Each row of a before or after table is a point. The points were changed in one or more steps. Then noise was added and the rows were shuffled. The steps act on how far a point lies along the listed directions, d1 being the first. What was done? A step turns or swaps two directions, mirrors them in a line or flattens them onto one, adds a multiple of one to another, or multiplies one. Angles are multiples of 10 degrees, from the lower direction toward the higher: turns from -170 to 170, lines from 10 to 170 but not 90. Use the fewest steps. Two steps may share a direction if one is a turn and the other turns, adds or multiplies; they go together, in the order done. Otherwise the lowest direction goes first.

Directions:
(1): .44  -.20
(2): -.20  -.44
Before (14 x 2):
-.07  -.18
-.25  -.33
.71  -.21
-.07  -.45
.19  -.38
-.16  -.08
.33  -.62
.33  -.83
-.34  -.23
.00  -.11
-.14  -.37
-.41  .01
-.02  -.56
.13  .00
After (14 x 2):
-.88  .12
.22  .33
-.10  .05
-.69  .01
-.16  .40
-.12  .15
-.26  .29
-.34  .27
.01  .18
-.01  .41
-.54  -.49
-.07  -.12
-.45  .02
-.47  .30
Steps: turn d1 and d2 by 120 degrees

Directions:
(1): .18  -.39  -.41  -.34
(2): -.27  -.44  .43  -.15
Before (11 x 4):
.45  .03  -.45  -.19
.02  -.55  -.22  -.44
.02  .76  .32  .43
.27  -.16  -.36  -.28
-.17  -.21  -.03  -.30
.01  -.62  -.34  -.28
.13  -.44  -.17  -.41
.20  -.40  -.43  -.34
.07  .00  -.32  -.17
.10  -.18  -.08  -.12
.12  .17  -.18  -.16
After (11 x 4):
-.32  .21  .82  .24
.18  .25  -.26  -.14
.63  .31  -.73  -.10
.19  .20  -.52  -.12
.46  .06  -.89  -.19
.47  .16  -.66  -.15
.27  -.16  -.79  -.13
.19  -.04  -.22  -.07
.36  -.06  -.54  -.27
-.05  -.06  -.18  -.27
.28  -.10  -.65  -.30
Steps: add -1 times d1 to d2

Directions:
(1): .50  -.45  .23  .05  -.11  .35  -.55  -.02
(2): .01  -.34  .00  .02  .49  .24  .33  .65
Before (14 x 8):
.13  .00  -.02  .07  .06  .03  .04  .12
.04  -.04  .10  -.17  -.01  .08  -.25  -.15
.26  -.04  .03  -.02  .09  .08  -.18  .23
-.12  .20  .17  -.03  -.15  .02  .02  .04
-.82  .92  -.42  .03  .06  -.52  .78  -.12
-.11  .04  .07  .04  -.24  -.18  -.10  -.33
-.08  -.05  .29  -.02  -.10  .04  -.23  -.04
.19  .20  .00  .10  -.18  .03  -.16  -.40
.34  -.30  .06  .03  .07  .32  -.10  .10
.10  -.28  -.04  .12  .09  .14  .00  .08
.27  -.24  -.11  .06  .06  .16  -.09  .22
.29  -.26  .10  .15  .05  .19  -.26  .21
-.22  .24  -.11  -.02  .01  -.02  .21  .04
.02  -.25  .04  -.07  -.05  .23  -.07  .09
After (14 x 8):
.13  -.19  -.02  .12  -.11  .06  -.17  -.18
.15  .06  -.02  .06  -.06  -.01  -.06  -.04
.28  .02  .04  -.03  -.05  .04  -.29  .06
-.13  .15  .16  -.04  -.06  .05  .10  .17
.01  -.14  .09  -.16  .20  .15  -.08  .11
.11  -.07  -.04  .11  .32  .20  .27  .25
-.18  -.17  .04  .05  .19  -.03  .27  .23
-.82  .94  -.41  .02  .02  -.53  .74  -.17
-.21  .29  -.10  -.02  -.08  -.05  .14  -.06
-.10  -.13  .28  -.02  .06  .10  -.10  .18
.38  -.21  .07  .03  -.10  .26  -.25  -.13
.04  -.19  .05  -.07  -.17  .20  -.16  -.05
.31  -.19  .11  .15  -.08  .14  -.38  .04
.30  -.13  -.10  .05  -.15  .09  -.28  -.06
Steps: mirror d1 and d2 in the line at 10 degrees

Directions:
(1): -.29  -.17  -.08  .07  -.24  .69  -.41  .03  .49
(2): -.58  .15  .48  -.04  .38  -.27  -.49  -.06  -.05
Before (9 x 9):
.34  .01  -.10  -.10  -.21  .12  .26  .02  -.11
.26  -.20  -.26  .11  -.22  .32  .18  -.08  .07
-.31  -.16  -.02  .14  .01  .50  -.53  -.01  .20
.69  -.20  -.61  -.07  -.49  .06  .57  -.07  -.06
.28  -.11  -.24  .00  -.12  .20  .41  .18  .05
-.44  -.19  -.05  .03  -.20  .82  -.60  .10  .94
.59  -.17  -.41  -.06  -.32  .16  .77  .13  -.14
.40  -.01  -.28  .07  -.03  .19  .24  .14  -.19
.02  -.24  .13  .06  .07  .03  -.06  -.01  .05
After (9 x 9):
.22  -.14  -.23  .02  -.16  .31  .31  .18  .15
.14  -.24  -.21  .16  -.27  .41  .06  -.07  .16
.52  -.26  -.46  -.02  -.42  .44  .62  .15  .06
.60  -.29  -.64  -.02  -.60  .30  .37  -.05  .13
.28  -.03  -.14  -.04  -.23  .23  .22  .01  -.04
-.39  -.10  .09  .12  .15  .36  -.61  -.03  .13
-.64  -.05  .18  .04  .04  .60  -.74  .10  .88
.03  -.25  .12  .09  .10  .00  -.06  -.01  .03
.33  -.02  -.28  .10  -.08  .31  .17  .13  -.11
Steps: turn d1 and d2 by 20 degrees

Directions:
(1): .10  .16  .60  -.72  -.01  .22  .08  .15  -.04  -.04  .63  -.09
(2): .46  -.07  .12  .03  .35  -.25  .28  -.39  -.77  -.08  -.10  -.39
Before (10 x 12):
.33  .06  .67  -.80  .11  -.06  .17  .05  -.57  -.06  .60  -.51
.31  .05  .12  -.04  .18  -.13  .19  -.17  -.43  -.08  -.03  -.18
-.08  .10  .37  -.65  -.08  .18  .11  .15  .00  .02  .55  -.26
.47  -.04  .43  -.39  .14  -.01  .16  -.19  -.28  -.02  .25  -.18
-.06  -.02  .28  -.39  -.06  .16  -.19  .19  .34  .11  .22  .08
-.14  -.02  -.07  .08  .03  .12  .01  .07  .45  -.14  -.01  .19
-.32  -.17  -.34  .26  -.16  -.06  -.24  .03  .24  .14  -.07  .13
.04  .18  .21  -.20  .17  .07  .11  .13  .08  .03  .21  -.01
-.24  .14  -.09  -.02  -.10  .34  .08  .10  .31  -.02  .03  .04
-.05  .15  .25  -.24  .05  .23  -.01  .22  .21  -.18  .28  .09
After (10 x 12):
-.23  .07  -.22  .12  -.10  .27  .05  .03  .28  -.02  -.09  .02
.31  .07  .27  -.25  .08  -.05  .20  -.08  -.33  -.09  .08  -.18
-.07  -.07  -.19  .20  .08  .06  .01  -.01  .42  -.14  -.10  .19
.10  .09  .70  -.93  -.08  .14  .02  .35  -.12  -.04  .76  -.34
-.15  -.04  .13  -.17  -.13  .18  -.28  .21  .50  .17  .09  .16
-.09  .21  .16  -.15  .12  .10  .07  .19  .21  .07  .18  .08
.36  -.02  .49  -.52  .04  .11  .07  -.02  -.05  .00  .40  -.08
-.12  .11  .12  -.13  -.01  .24  -.09  .26  .34  -.18  .19  .13
-.25  -.20  -.39  .38  -.05  -.15  -.17  -.11  .05  .17  -.21  .07
-.29  .10  .24  -.55  -.22  .21  -.02  .27  .30  .06  .50  -.11
Steps: turn d1 and d2 by -30 degrees
